Every row gives one point. The points of each table are mixes of a few directions, plus a little noise. Count the directions of each table, and those that both share. Where both have some left over, give the other angles between the two spaces (their principal angles), to ten degrees, smallest first.

First (4 x 2):
[[  1  63]
 [  0 -36]
 [  0  -6]
 [  0 -21]]
Second (4 x 2):
[[ -6  -7]
 [-14 -16]
 [ 42  48]
 [-22 -26]]
Directions: first 1, second 1, shared 0; angles 40

First:
[[ 31  15 -68  50]
 [-29   1  32 -23]
 [-12  10  -5   4]
 [-18  21 -19  16]
 [ 17 -19  17 -15]
 [ 10 -28  43 -34]]
Second, 7 rows:
[[-40 -42  11   0]
 [-59 -63  16  -1]
 [ -3  -4   1   0]
 [ 54  56 -14   1]
 [  7   7  -2   0]
 [ 33  35  -9   0]
 [  9  10  -1   0]]
Directions: first 2, second 1, shared 0; angles 60

First:
[[ 48 -42  39  12  30 -27 -21 -24]
 [ 15 -19 -27 -16 -12  18   6  47]
 [-58  20  18  -5   1  25 -27 -16]
 [ -5  30  -8  -5   4   2   6  10]
 [ 27 -10  23  -5   3 -16  -1 -27]
 [-28  46 -39 -19 -53   7  47  -7]
 [-19  44  24   8  48   4 -31   5]
 [ 18 -69 -31  30 -21 -12  20  10]]
Second:
[[-11  41   3  -8  24   9 -82  59]
 [  8 -11  10  37  62  -2  49 -11]
 [  0 -13 -16 -32 -80  -3  -4 -18]
 [ 14 -17 -19  13  -1  -6  30   6]
 [ -3  -9  12  -2  -6   0  23 -33]
 [ -8 -12  11 -22 -46  -1  16 -49]
 [ -5  30   0   4  35   6 -57  53]
 [ 15 -22 -12  21  13  -7  50  -6]
 [ -9  12  11 -12  -4   4 -25  -1]]
Directions: first 5, second 3, shared 2; angles 50

First (11 x 12):
[[  2 -37  15 -24  10  -7   6  25   1  11   2   9]
 [ -5 -64   4 -41 -20 -24   0  28   2  16  -9 -10]
 [ -2  45  17  24  34  20   8  -7  -2  -2   3  25]
 [ 44   9 -51   4  -2  41  -6 -20  22 -21  34 -11]
 [-14   9  18   3   6  -6   4   3  -5   7 -11  10]
 [ 33  23 -46  41 -12   6 -18 -38  -3 -50  41 -38]
 [ -9   3  47   5  45  -4  14  23 -12   7   1  33]
 [-20 -11  25  -6   2 -20   4  13  -9  11 -15   6]
 [-25  47  16  15   4   9   5 -12  -1  13 -24  18]
 [ 29   8 -73   7 -48  19 -20 -38  18 -25  18 -44]
 [-38 -33  29 -29 -21 -35   3  22  -7  30 -38   2]]
Second:
[[   3   -9    1   -4    1   -3    0    5    0    0    3   -1]
 [ -21   76   -8   33  -12   18   -2  -36    2    4  -24    6]
 [ -14   47   -5   21   -8   12   -2  -22    1    2  -15    4]
 [  -3   10   -1    4   -1    2    0   -5    0    1   -3    1]
 [   8  -26    3  -11    4   -6    1   13   -1   -2    8   -2]
 [ -24   84   -9   37  -13   20   -3  -40    2    4  -27    6]
 [  17  -61    6  -27   10  -15    2   29   -2   -3   19   -5]
 [  16  -56    6  -24    8  -14    2   27   -2   -2   18   -4]
 [ -23   80   -8   34  -13   19   -2  -38    2    3  -25    6]
 [   7  -25    3  -11    4   -6    1   12    0   -1    7   -2]
 [  34 -121   12  -52   19  -29    4   57   -3   -6   38   -9]]
Directions: first 4, second 1, shared 1

First (8 x 18):
[[  3  27   1  34 -20  30 -49 -26 -39 -15  -6  13 -35 -23 -11  19   7  20]
 [  6 -35  23 -22  43 -56  -4  14  38 -39  -6 -16 -13  73 -38  15   9 -42]
 [ -6   7  -2   2  17   3 -24  32 -13 -42  17   0 -19  45 -25  -6  34  21]
 [  5   3   8  16   2   2 -25 -16  -8  -8 -10   9 -21   3 -11  21  -2   4]
 [ -6  12 -20  -7 -40  21  30 -10 -10  29  12 -19  29 -65  33 -30 -16 -16]
 [  8  11  12  28   1  17 -28 -31 -11  20 -27  35 -20 -14   3  38 -15  32]
 [  6 -47  10 -43  28 -48  75   5  70  52 -15  -6  52  11  29  -9 -39 -38]
 [-14  23 -31  -8 -27  34  24  32 -25   2  35 -16  26 -30  25 -50  19  19]]
Second (8 x 18):
[[-14   9 -18 -14   6   7   0  59 -17 -47  41 -20   2  40 -15 -42  47  16]
 [-14   9 -18 -13   6   7   0  56 -15 -44  39 -19   3  38 -14 -40  44  15]
 [ 16 -10  22  18  -8  -8   0 -68  18  54 -46  23  -2 -45  17  49 -52 -18]
 [ 20 -13  25  20 -10 -11   1 -82  22  65 -57  27  -2 -56  21  59 -64 -22]
 [ -2   1  -4  -2   0   1   0   7  -2  -6   4  -2   0   3  -2  -4   6   1]
 [ -7   4  -8  -6   2   3   0  29  -7 -22  19  -9   1  19  -7 -21  23   8]
 [ 13  -8  18  12  -6  -6  -1 -53  14  41 -37  17  -1 -36  13  37 -42 -13]
 [-11   8 -16 -12   6   6   1  52 -13 -41  36 -18   2  34 -13 -37  40  14]]
Directions: first 4, second 1, shared 1
